Every row gives one point. Any point is a mix of the corners, with weights that add up to 1. It lies inside the corners' shape when no weight is negative. Say inside or outside, and name the corners with a negative weight.
In the rows, 100 means zero.

Corners:
(1): 89 52 80
(2): 143  71 100
(3):  77 108 110
(4):  97 158  42
Points:
123 107  58 => outside (3)
 88 125  97 => outside (1)
132  77  98 => inside
 94 100  65 => inside
109  91  63 => outside (3)

Corners:
(1): 105  90  96 106 102  68 107 150
(2): 124 106  87  96  77 151 112  82
(3):  60  82 144 107  87 111 113  51
(4): 116 101  62  71 120  71  95 116
(5):  77 116 143  97  65 100  88  43
(6):  95 133  24  44  90 126 111 161
(7):  79  59  92  71  90  73  61 128
(8):  49 104 112 145  79 152  78  37
(9):  54  64 120 142 165 113  14 140
Points:
 66  95 105 118  86 126  80  70 => inside
 73  98  95  97 102 122  76 100 => outside (1)
 73  91 108 120 105 127  74  88 => inside
 80  80 104  94  94 100  81 100 => inside
92 95 99 94 93 73 98 89 => outside (2, 6, 9)
 87  91  87  78 100 101  91 124 => outside (8)

Corners:
(1):  96 112 119  84 131  51  64  95 102 116  76  66
(2): 107  77  64 119  68  86  46 116 102 122 157 115
(3):  52 130 130  95 189 153 123 131  92 110  34 123
(4): 136  93  76 144  22  81  74 106  41  99 111 100
(5): 155 101  70 134  50  86  62  80 101 123 142 134
(6): 152  68  55 162  98  88  67  99  99 110 125  82
(7):  77 105 110  97 105  68 106 113 137  85  85  93
(8):  78 113 112  84 132 164 101 129 123 136  42  63
(9):  59 133 125 107 120  93 114  73 121  56 107  59
(10): 111 147  93  49 125  87 131  78 103  82 100  78
(11): 134  46  32 123  49  83  70  56  75 102 128 114
(12): 108 105  63 147  54  77  96  81  76 135 149  79
(13):  87  95 129  73 112  91 126  94  84 119 129  79
Points:
105 110  93 108  90  98  97 103  95 104 110  92 => outside (1, 11)
102 101  86 117  59  72  98 107 109 104 147  70 => outside (1, 3, 5, 11)
 96 110  89 108 117 100  90  98 109 108  89  88 => outside (4, 13)
105 104  92 102 101  95  91  91 108 112 109  93 => outside (4)

Corners:
(1):  84  80 108 113  73  56 132  81  81  78 103 114  77 124  73  43  93  54 116 147
(2):  71 117  89 105 123 135 105  81 116 149 122  66 150 113 121  80  97 122  98  69
(3): 117  83 128 143 101  67 129 148  72  54  88 135  67 104 168  99  83 100 163  70
(4): 102  38 126  53 143  97  79  75 102  71 140  57 122  99  74 104  75 102  93  85
(5): 130  95 112  69  83  89  49  64 100 101  87 126 119 162 114 102  66 129 110 136
(6):  92 119 127 131  82  94 122 157  73  87 130 114  80  73 135 149  89 134  91 137
(7):  94 143 116  97  97 144 187  79  30  85  92  93 109 123 133  36  72  96 124  96
(8): 142 125 146  93 142  60  93 128 121 138  91 147  69  90 114  93  70 145 121  96
(9): 130  93  90  53 150 126 118 100  66  88 108 131 148  89 127  84 124  63  55  65
(10): 103 134  72 137  72 135 140  62 157  52  36 156  68 160  68 129  86 115 125 123
(11):  80  92 124  94  51  75 117  60 154 143  85 119  65  88  36 108  81 102 164 104
(12):  64  96 121  98 124  80  83  72 151 129 105  86 112  92  95 162 157 147 119  94
(13): 125  38  49 122 125 148 104  93  90  82  81 101  44 126 135 120  79 121 141  81
(14): 172 118  64 188 135 104 108  36 117  97  73 116  97 120 142 155  79  98 101 124
(15): 134 112 121 119 105  73  92 141  83 104  97  94  66 107  86 112  83  79 139 113
(16):  99 114 137  88  76  98 171 141  85  73  35  85  91 126 145  84  82 105 125 157
(17): 118  41 109 103  70 111 105  68  70  99 114 131  74 140  76 109  81 110  68  59
(18): 136  39 135 116 107  77  70 118  92  72  89 101 120 116  96  81 108 135 142 129
(19): 137 126  88  58  72  98  99 135  35  85 115  62  98  58 119  86  84 103  41  74
(20):  70 160 105 158 118 162 146 100  22  94  28 103 122  95 141  72  62 105  64 138
(21):  63 118 114 100 133  73 141  82  70 146  83 106 152  91  78  83  64 120 138 112
Points:
 84 116 114 106  97  99 123  87  71 105  99  88 116  97 114  99  91  94  94 110 => outside (8, 10, 13, 18)
 94  88  97 147 105 121 104  57 114 106  80 112  97 129  93 133  79 134 148 105 => outside (1, 8, 9, 16, 19)
134 100  97 124  77  85 130 126  92  50  76 119  60 115 144 112 105  88 150 121 => outside (2, 4, 8, 17, 20, 21)
111 104 101 128  86 100 120  88  82  88  77 111  88 120 107 110  82 108 117 118 => outside (2, 4, 8, 9)
140  83 137  93  94  76  80 142  74  94 114 103  95  74 134 111  84 101  85  85 => outside (1, 7, 10, 12, 13, 21)
116  95  98 118 104 107 116  99  94  87  83 109  84 115 117 111  85 110 118 108 => inside
 94 105 123 102 101  96 133 121  82  85  94 102  87  85 105  99  91 107 118 112 => outside (2, 5, 14, 17)
102 106 111 114  86 105 126 102  97  92  85 101  81 106 108 100  87 109 115 109 => outside (5, 9, 21)
110  94 113 104 101  99 115 101  90  93  84 106  97 114 108  91  80 109 117 112 => outside (12)

Corners:
(1):  95  77 104  96 124 108  96  36  74 107 108 108 105 112 124  94  95 120 106 119
(2): 109 137 130  84 119 112  86  18  83 148 136  99  91 101 165 110 110  94  69 107
(3):  87  57 113 119 122 124 145 156 153 117  90  67  53 116  59   5 101 101 145 115
(4):  90  73 140  67  70 134  91 130  86 107 136 119  99 128 109 115 104  89 115  98
(5): 109 105 129  88  82  99  90  61  69 142  86 122 101 107 117 109 108  87  77 131
(6):  71 116  82 100 100 109  95  53  95 101 104 107  96  74 116  82 144  95  90 111
(7): 114  61  96 120 133  85 101 175 131  95 111  72  66  99  55  44 114 104 107  94
(8):  94 125 135 102 106 132 102  51  83 122  86  88 123  80 124 115  99  99  74 121
(9): 107  97 114  59  82  94  80 123  94 133 131 144 112 102  95 123  55  96 126 101
(10): 124 138 150  97  99  89  92  63  73 121 102  90 101  88 138  69 104 108 105 120
(11): 113  98 103  75  95  99 110  50  96  97  99  68 121 115 117  79 101 117  66 111
(12): 117 118 134 110 108 138 128  10 117  99 100 115  96  93 102  98 121 104  99 126
(13): 128 114 126  78 120 111  89  46 101 121  87 100 110 108 107  74 131  87 102  62
(14): 122  84 108  73  74 116  93 153  55 108 131  98  94 124  51  86  85  61 130  75
(15): 120  63  77 134 117 115 121 178 126 103  88  92  46 108  86  34  78 114  99  68
(16): 129  60  95 107 139 120 125 140 121 103  81 106  88  94 101  38  91  76 139 129
(17):  98 131 123 100 125 129  97  70 109 102 106 124 115 114 114  59  95 110  70 131
(18): 111  97 123  89  66 128  57 114  98 123 107 107  93 138  94 120  76  86 137 119
(19): 124  93 122  84  85 122  65  33  89 107 107 112 101  76 108  75 100  96  71 103
(20):  73  61  95 133 133  65 113 173 146  80 106  92  49  96  68  13  65  67 120  94
(21): 124 123 130  55 133 123  82  69  85  95  85  98  83  92 115  92 100 103  82 109
Points:
102 102 123  92 100 116  97  85  96 115 106  98  94 105 105  85 102  99  97 106 => outside (16)
101  94 112 106 121 114 109  83 107 105  96  89  87 105 116  67 102 107  94 124 => outside (9, 13, 14, 19)
115  93 113  84 109 116 103  82  93 107 108 107  92  99 105  77 105 105  95 114 => outside (8, 13, 18, 20)
118 114 132  77  93 126  85  54  76 123 108 112 112 110 127 111  94  98  88 111 => outside (3, 6, 7, 20)
113  85 107 100 107 110  96 106 119 114  91  94  80  96  90  76  98  88 104 105 => outside (1, 4, 10, 14, 17)
112 106 123  86 114 124  96  57 103 112 104 103 104  99 119  88 111 102 103 114 => outside (5, 14, 15, 20)
111  99 120  89  95 120  92  81  90 119 109 107 101 110 110  95 101  99 104 108 => outside (20, 21)
110 111 104  83 118 103  90  69  94  96  92 108 118 103  93 101 102  93  86 113 => outside (2, 3, 4, 10, 15, 19)

Corners:
(1): 100  90  75 112  85 131 121  76 106  71 116  70 107  51 162 127 121 135 139  79
(2): 114  84  97 115 133 138  74 123 141 119 141  89  80 102 126  79  70 100  98 104
(3):  65  67 138  83 139  51  70  59 150 103  74 109  88  85 112 159 100  93 112  64
(4): 179 130  71 113 145  61  72 112  62  43 103 127  93 161 129 132  83  91 128  72
(5): 123 111  82  65 108  97 123 117  89  74  91  90 139  96 151 121  68  97 145  72
(6): 106  89  76 112 170  93  72 100 120  66  98  91 110 117  73  92 105  73  89 120
(7):  90  56  96  86  72  89 106  58 107 128  56 124  79  77  88  80 100  78  71 110
(8): 116 149  66 103 148  81  79 135 112  89  99  60 113 146  57 105 103 105 115  91
(9):  57 131  64  90 118 154 137  83 125 138 126 136 121  81 100 132 138 124  69  76
(10):  79  75 110  95  92  37 132  99 110  69 110  97  54 118 117 102 133 106  73  86
(11):  98 102  81 113  72  61 148  60 123 105 123 121 108  69  55 137  84 102  67  84
(12): 152  90  77  98  94  28  75  68 127  54  61  55 151  76 143  72 133 102  65  49
(13): 129  51 148  77 128  70  85  76 124 131 108 131 114  98 106 133  87  79 130 109
(14):  89  48 141  90 147 108  89  92  74 117  78  50 128  54 145 129  61 109  68 119
(15):  68 100 129 139 101 110 102  85 148  95  71 147  98 150  98  51  81 138  67 133
(16): 131 123 104 138  69 116  94  93  81  49 115 123  79  92 129 129 131  88  92 100
(17): 134  94 134  62 135  58  98  92 136  97  61  44 117 151  80  84  44  94 110  51
(18): 129  27 125 107  81 144 129 114 131 103  83 151  42  51 157  84  89 121  84 144
(19): 106 161  64  87 120 159  79 133  73  48 135 133 111  88 107  73 131 110 101  52
(20):  82  52 108 127 132 150 131 147 126 118 111 118  85 122 134 108  97 132 128 103
(21): 158 130 109 117 151 118 100 101  62 110  47 106 140  49 155  76  84 122 121  85
Points:
127  71 102  95 124  71  96  97 114  91  87  87 101  97 122 105  90  97 105  89 => outside (9, 15, 16, 19)
108  88 106 110  99  90 110  90 114  93  89 118  92  91 122  97 101 112  70  80 => outside (1, 5, 6, 8, 13)
 79  71 107  90  99 123 123  95 120 124 104  98  96  84 107 102  83 113  93 105 => outside (3, 4, 6, 12, 16, 21)
 97 112  89  99 141  85  97  96 105  87  99 101 122 103 113 125 108 113 108  77 => outside (2, 7, 16, 17, 18)

Corners:
(1): 168  90 116  79  42  78 194  99 112  47 122 150  81  32 122 158  89  89 109  56
(2): 184 106 101 117 104  85  99  91  78  76  89 129  72  72  78  55 103 109 126  74
(3): 107  79 110  32  78  51 140 135  79 135  85 153  62  47  98  55  42  96  97 108
(4):  93 101  80  59 129  86 102  92  79 111 132  92 122 142 149  95 123 104  81 100
(5): 106 155 105 114  87 129 104 110  94 110 154 129  93 113  96  93  57  91 133  69
(6):  86 111 129 114  86 116 155  98  96  88 103 131 121  91 136  79 134 143  78 109
(7):  58  57 101  70 127 145  33  58 115  93 122   5  23  64  41  71  96  81 106  88
(8): 133 123  98 173 105  97  63  90 139 141 104  68  90  62  94 108  98  75 131 117
(9): 123  85 100 122 123 144  67  56  95  78 110  89 103  83  55 109 115  71  86 112
(10): 128 117 122 148  86 101  78  72 107 124  55  98  91  80 126 139  84 120 116 149
(11): 145 138  66  72  50  71 125 120 168  93 129 108 101  61 116 173  49  83 105 133
(12):  94  99  86 130 100 117  86 146  94  91  84 138  82  61 124  28  18  71  64 107
(13): 104  91  39  80 123 135 102 105  84 101 136 105  83 163  92  73  60 113  86  88
(14): 130 132 116  85  99 133 162 137 105  97 124  66 111 103  96 105  30 109 109  73
(15):  60 106  74  75  85  58  91 135  94 160 114  95  82  73 136 146  82 114  71 172
(16):  75  76 101  92 121  93  97 125  76  76 104 102  91  92  88  70  65  86 138 109
(17):  95 138 100 136  25  88 113 131 118 105 124  95 131  86 115 138  37  94 101 119
(18):  85 122  48  87 146 111 130  63  58 109 132  86  86 107 108  74 177  94 104  95
(19): 155 173 116 147 117  73  89  81 124 102  61 127  89 108 106 127 124 123 128  68
(20): 114 119  65  99  68 147 104 121  99  80 119 108 101 109  97 136 142 111  89  83
(21):  65 102  91 119 149 116  20 106  96 123  79  58 115  71  94  97  51 128 125 123
Points:
112 108  85  93 121  98 113  92  97  91 123  92  80  88 107  89 100  98 115  84 => outside (3, 9, 10, 17, 20)
110  98 100 116  96  92  84 100 103 107  93 105  89  74 107 103  87  99 101 112 => outside (5, 11, 14, 18)
119 125  97 118  83 111  97  96 114 101 119  91 106  95 100 131  86 105 103 104 => outside (3, 12, 16, 18)
 99 116  88  98  93 103 106 108 104 113 111 101  93  92 118 105  80 104  95 109 => outside (2, 9, 16)
118 124  90 114  89  94 103 103 103 109 105 122 102  88 117 112  93 104  96 109 => outside (7, 14, 16)

Corners:
(1):  80  61  94  34  80  33 141  75  65 118 100  80 111  97  96  47  85  43 123  98
(2):  90  88 116  93  97 130  67  76  79 128  70 154  72  87 133  54 121  92 136 124
(3):  96 112 169 129 113  37 127  94 158  58 176 111 132  47  80  76  38 135  63 100
(4):  85 112 123  37  80 107 103  82 148  88  83 128 128  82 133 109 127 102 126 122
(5):  84  54 135  84 103 101 128 150 130 143 141 191 114 138  68 117 109  71 105  81
(6): 112 185 123  97  74  81  85 123  85 125 102 107 113 155 101 123 124 119  91 146
(7): 139  99 102  96 153 128 146 122 118 114 107 102  56  72  97 111  34  78 121 125
(8):  63  95  90 128 137 106 104 112 124 129 112 127  89 102 155 116 108 119  76 107
(9):  91  48 104  97  64 101 143 107 113 108 105  62 105  42  39 114  75 103 112 148
(10): 128  73  92  80  89 113  68 103  78 116  94  69  83 113 131  76 117  98 114 184
(11): 107 134 112 115 128  93  54 119  89 131 124 132 116  65 125  42 150 130  77 140
(12):  61 139 184  94 141 111  72  85 128  59 106 131 110 134  77 118 110 103 118  83
(13): 101 108  90  66  99 102  81 135  70  54  27  37  49  69 103 118  53  75  96  85
(14): 121  61 124 132  99 122  88  70 114 106 134 128  87  85 111  90 158 103  93 154
(15): 105 110 155  85 101 109  81 112  78 109  59 111 116 136 127  94 140  79 126 116
(16): 131  71 138  99 141  91 126 130  53  77 125 142  94 122  98 111  29  92 162  77
(17): 101 114 127 100  41 150  50  90 107  88  89  98 117  93 146 116 152  85 135 124
(18):  47 120 127 105 103  62  41 108 117  99  84 124  98 109 127 141 112  95 121  75
(19): 160  97  76 102 120 100 115 111  82 101  69  85  96  84 110  81  55  99 100 104
(20):  59  87 150 134  85  61  74  99 126  59 114   5  74 116 132 126 135 170 149  59
(21): 108  15 124 106 123 115 105  87  52 181 143 143  67  93  96 107  48 104  80 142
Points:
 97  87 117  95  88  90  95 104 102 111 104  98  98  84 104  92 104 101 108 119 => outside (8, 12, 16)
 95  86 122  94 107  98  96 101 100 114 109 118  96  97 114 105  93 102 107 117 => inside
101  88 132 108 106 106  95 103 101 111 115 123 105 107 111 100 109 112 111 117 => outside (1, 7, 13, 18)
103 117 115  90 100 100  94 103  90 107  89 108  95 106 111 106  92  93 103 125 => outside (5, 11, 20)
107  80 118  91 132 123  93 115  91 125  89 140  82 103 105 109  86  86 108 121 => outside (1, 3, 6, 17, 20)
103  90 125 100 105  96 100 106  97  98 103 105  92 104 102 105  84  96 113 108 => outside (4, 11)
 98  92 115 103 100  90  99 107 112 110 111 117 102  98 116  97 111  99 115 113 => outside (12, 13, 21)
 88 102 130  98 103  91  85 106 106 101  97 110 101 103 115 108 107  99 114 104 => inside
107  97 129  99 113 112  90 103 100 102 105 123  93  99 119 100  97 107 109 115 => outside (1, 9, 18)

Corners:
(1): 164  86 156  95 122  64 140 104 106 112 132 108 158 136  96  92  38 155  75  57
(2):  82 160  70  83  34 114 104  74 122  70 116  82  84  63  97  96 154  74  59  79
(3): 111 141 133  62  95 116  93  74 108  54 114 115  84 144 102 116 109 101  37 108
(4):  99  19 100 165  90 163  61 105  85  65  73  98 106 102 121 142  84  35 111 129
(5): 113  93 144 103 106 131 116  67 127  89  90  90 103 112  79 123 130 150  99 136
(6):  69 131 144 112 117 109  79 161 141  60  82 105 110 125 121  82  80 126 136 100
(7):  83 133  91  80  88 167 122 113  96 121  96 103  77 118 105  90  92 119  80  96
(8):  93  80 112  72 150 164 101 136 122  62  88  95 137 130  74 105  63 114 167 151
(9):  93 143 115  81  49  55  57 101  35 161 145 137  60  50 103  83 108 104 114  91
(10):  65 138 139 100 128  87 159  52  63 120 158 125 106  75  94 100 119 127  82 143
(11):  78  65  75 119 100 101  88 121  76  63  71  91  97  86 121  64 131 112 132 128
(12): 110  75  56 156 144  97 139 156 102  53  79 105  99  54  85 125  82 101 175 128
(13):  62 170 129 101 122 132 117  73 127  53 113  90  98  69  58 120 111 130  20 114
(14):  73 106  52 124  73  91  95  74 115  86  65 124 110  79  98 115 101  69  41 108
(15):  87 107 117  61 107  89 102 139 104 114 112  87 115 148 125 126  97 121  71 131
(16): 107 153  92  97 104  77 128 105  94 114  82  63 138 109 107  82  85 133  56  75
(17):  88  70 104 105  87  66 106 115 101  94  81  80 102  37 105  68  62 106 158 129
(18):  84  25 123  80 159 142  90  65  85 141 103  87  41  68 119 108 110  68 168 130
(19):  74 111 117  45  47  83  95  71  41 110  97  91 101  20 139  78  88 144 145 109
(20):  57 110 128  67 106 113 109  90  91  75  89  53  83 144 107 104  99 132  97  76
(21):  88  70  42 131 116 150  33  86 132  84  75  76  64 139 130  99  75  90  84 112
Points:
 90 106 107 100  94 106  95  93  90  98 103 101  91  98 109 106 109 106  87 106 => outside (8, 17)
 80 121  97  99  91 125 101  85  96  76  98  94  96  94  96 111 115 108  72 115 => outside (1, 6, 17, 18)
 87  97 105  90  98 112 102  85  91 100 100  92  95  93 107  99 103 107  95 114 => outside (6, 12)
101 102 111 106 104 103 101 116  90  91  99  99 113  98 106  97  85 125 106 117 => outside (2, 14, 18, 20)
 82 107  97  97  89  99 104  86  91  94  94 104 103  79 107 100  98 107  91 112 => inside

Corners:
(1):  65  44  87  88 123  73  49 102 159 131 113  78  37 122  64 140  64  95 109 118
(2): 126  96 132 118  54 134 111 114  35 123 138  59 157  58 103 124  74  72 118 117
(3): 115  82 107 117 121 110 122  76  81  93  62  81  61  76  78 122  83 100  58  67
(4): 151 130 118  59  81 130  91  96  69  60  84  65  83  46  51 145 105 104  90 122
(5):  97 140 123 164 137 101 130 137 130 128 111  71 151  57  34  76 122 107  94 169
(6): 139  86 103  60 104  90  87 127  55  43  68 138 115  91  96 107  95  97  77  47
(7):  94  60 132 108 116  81 132 138 108  48 122  53 100 103 160  86 160  80 123  67
(8):  71 110 136 124 104 133 120 127  82 136 125  45  88 126  71 127 132 110 120 116
(9): 101  66  81  84 106  85  76 102  85  45  31 108 123 109 132  78 153  53  93 107
(10): 154 150  77  60  78  98 123  72  73 107 130 104  67  63  56 100  44  90  69 120
(11):  96  74 137  84  65 139  99 136 109 125 129  59  67 105 123  78 140  93  47  74
(12): 124 140  82 133  79  97  83 102  80  93 117 134 166 108 113 142 130 117  93  86
(13):  93 111  89 101  47 120 136 126  77 104 109 118 147  96 107 103 166  83 101  64
(14):  69 131  92 147 143 104  84 130 143 130 142  93 104  62 102  71 103  86 124 130
(15): 145  47 128  57  88  58  76  95  57 114  88  92  49  73 115 123  62  73 109  60
(16): 136  80 101  49 125 106  89  49 113  37  98 150  84 129 107 128 150  76 131 148
(17):  89 139  65 101  81 100 143 129  95  84  99 126 143  51 129 102 109 114  90  98
(18):  82  60 150 102  57  85  74  93 129 134  56  63 144 121  94  89  79  67  64  57
(19):  86  71 105  95  61  93  96  69 117 110 129  81  84 125  97 107  97 145 102  93
(20):  86  99  98 141  63  95 116 105 134 116 134 126  49 153 108 123  98 124 119  95
(21): 155  86  59  97  95 148 123  90 125  41  74  50 136  83  98  95  59 148 117  88
Points:
112  94 109  98  94 111 103 108  93  94 101  89 104  91  98 108 107  92  93  96 => outside (19)
107 101  97 105  93 110 114 109  96  93 109  91 105  89 100 108 120  98 103 101 => outside (6, 18)
105 101 102 119  98 103  97  92 115 101 117  82  96 105  86 117  91 102 115 121 => outside (6, 11, 13, 15, 17)
118 108  99 100  83 110  97 102 100  96 102  96 127  87  78 125  84 116 113 103 => outside (3, 7, 9, 10, 11)

Corners:
(1):  83  81 117  61  44  41 105  84 136 121 148 143  83  73 108  62  96  55  94  92
(2):  97 106 111 120 114 143  96 139  84  81  97  97 100 151  91 153 146  60 122  67
(3): 144  82  49 116  98  12  50  59 110  34 139 175  94 114 118 106 117 105 133 157
(4): 107  77 126  97  60  38  91  62 123 138 131  89 175  50 125 113  86  15  62 114
(5): 152  92  56  43 135  86  72  69 109  41  91 117 128  87  73  89  82  99  94 171
(6):  91  54 113  68  96  73  83  60 114  99  89 121 137  64 119  48  52  47 121 107
(7): 101 118  81  82  79  57  81  47 120 122 136  50 146  66 125  87  77  63  99  64
(8): 142  87 143  86  68  92 110  36  96 131 167  64  95 100 123  65  56  60 107 113
(9):  93 115 144 120 106 116 104 157  92  77 115  73  96 185 141 107 132 124  87 118
(10):  65 110 114  69  91 113 122  50  42 110 148  83 125  22 139  79 108  77  81 107
(11):  90  69  50  40  90  29  38  67  70 119  87 186 149 102  96  91  65 104 128 140
(12):  65 110 118 133  73 114 107  96 147  92 110  59  72 129  57 105 115 141 104 117
(13): 107 104  98 150 140 103 146 106 107 102 112 111  62 121 105 130 103 172 116  69
(14): 105  89  95 148 138 117 144 143 147 107  76  97 114 141  82  76 172 142 111  96
(15): 119 159  90 104  58  50  84  73  60 108 120 100 107  74  86  67  32  36  52 104
(16): 109  67  69 117 109 134  74 162  99 119  91  78  79  91  80  96 119 122 119 129
(17): 116 112  87 122  68 174  95 145 121 108 105 111  73 107 116 101 133 109  74  92
(18): 110 116 144 135  69 124 152 160  93  52  70  51 108 113  70  95 114 159 155 106
(19): 140 137 141 112 128 119  85 142 122 112 116 129 122 112  86  81 103 142 111  55
(20): 131 150 124 139 148 143 158 135 101 112  66  89  92  84 106 112 146 110 126 134
(21): 148  74 136 119 100 124  68 114  95 108  87  68  72 125 118 122 141 118 105  76
Points:
112 101 105 105  92  89 100  99 105  99 114 100 107  99 107  90 102 102  99 113 => outside (2)
105 104  99 106  94  87 106  95 101  85 103 102 106  98 104 100 111  97 104 113 => outside (8, 16, 19)
112  95 105 104  89  79  95  91 108  99 118 107 113  97 108 101 106  80 103 110 => inside
133  94  89 105 110 100  91  80  96 108 107  88 109  75 115  99 106  65  85 110 => outside (1, 9, 11, 12, 18, 19)
108 105 102 100  96  98  95  99 106  99 113  88 110 101 108  94 104  99 100 103 => inside
109  96 104  95  96  82  94  90  99  97 111 104 113  96 104  94 100  90 108 110 => outside (17)
108  94 101  93  89  92  89  91 100 102 109 101 111  84 100  95  91  86 110 107 => outside (9, 14)
110 108  93  91  90  81  90  88 107 109 131 109 107  87 108  92  90  93  84 119 => outside (2, 6, 14, 18, 21)
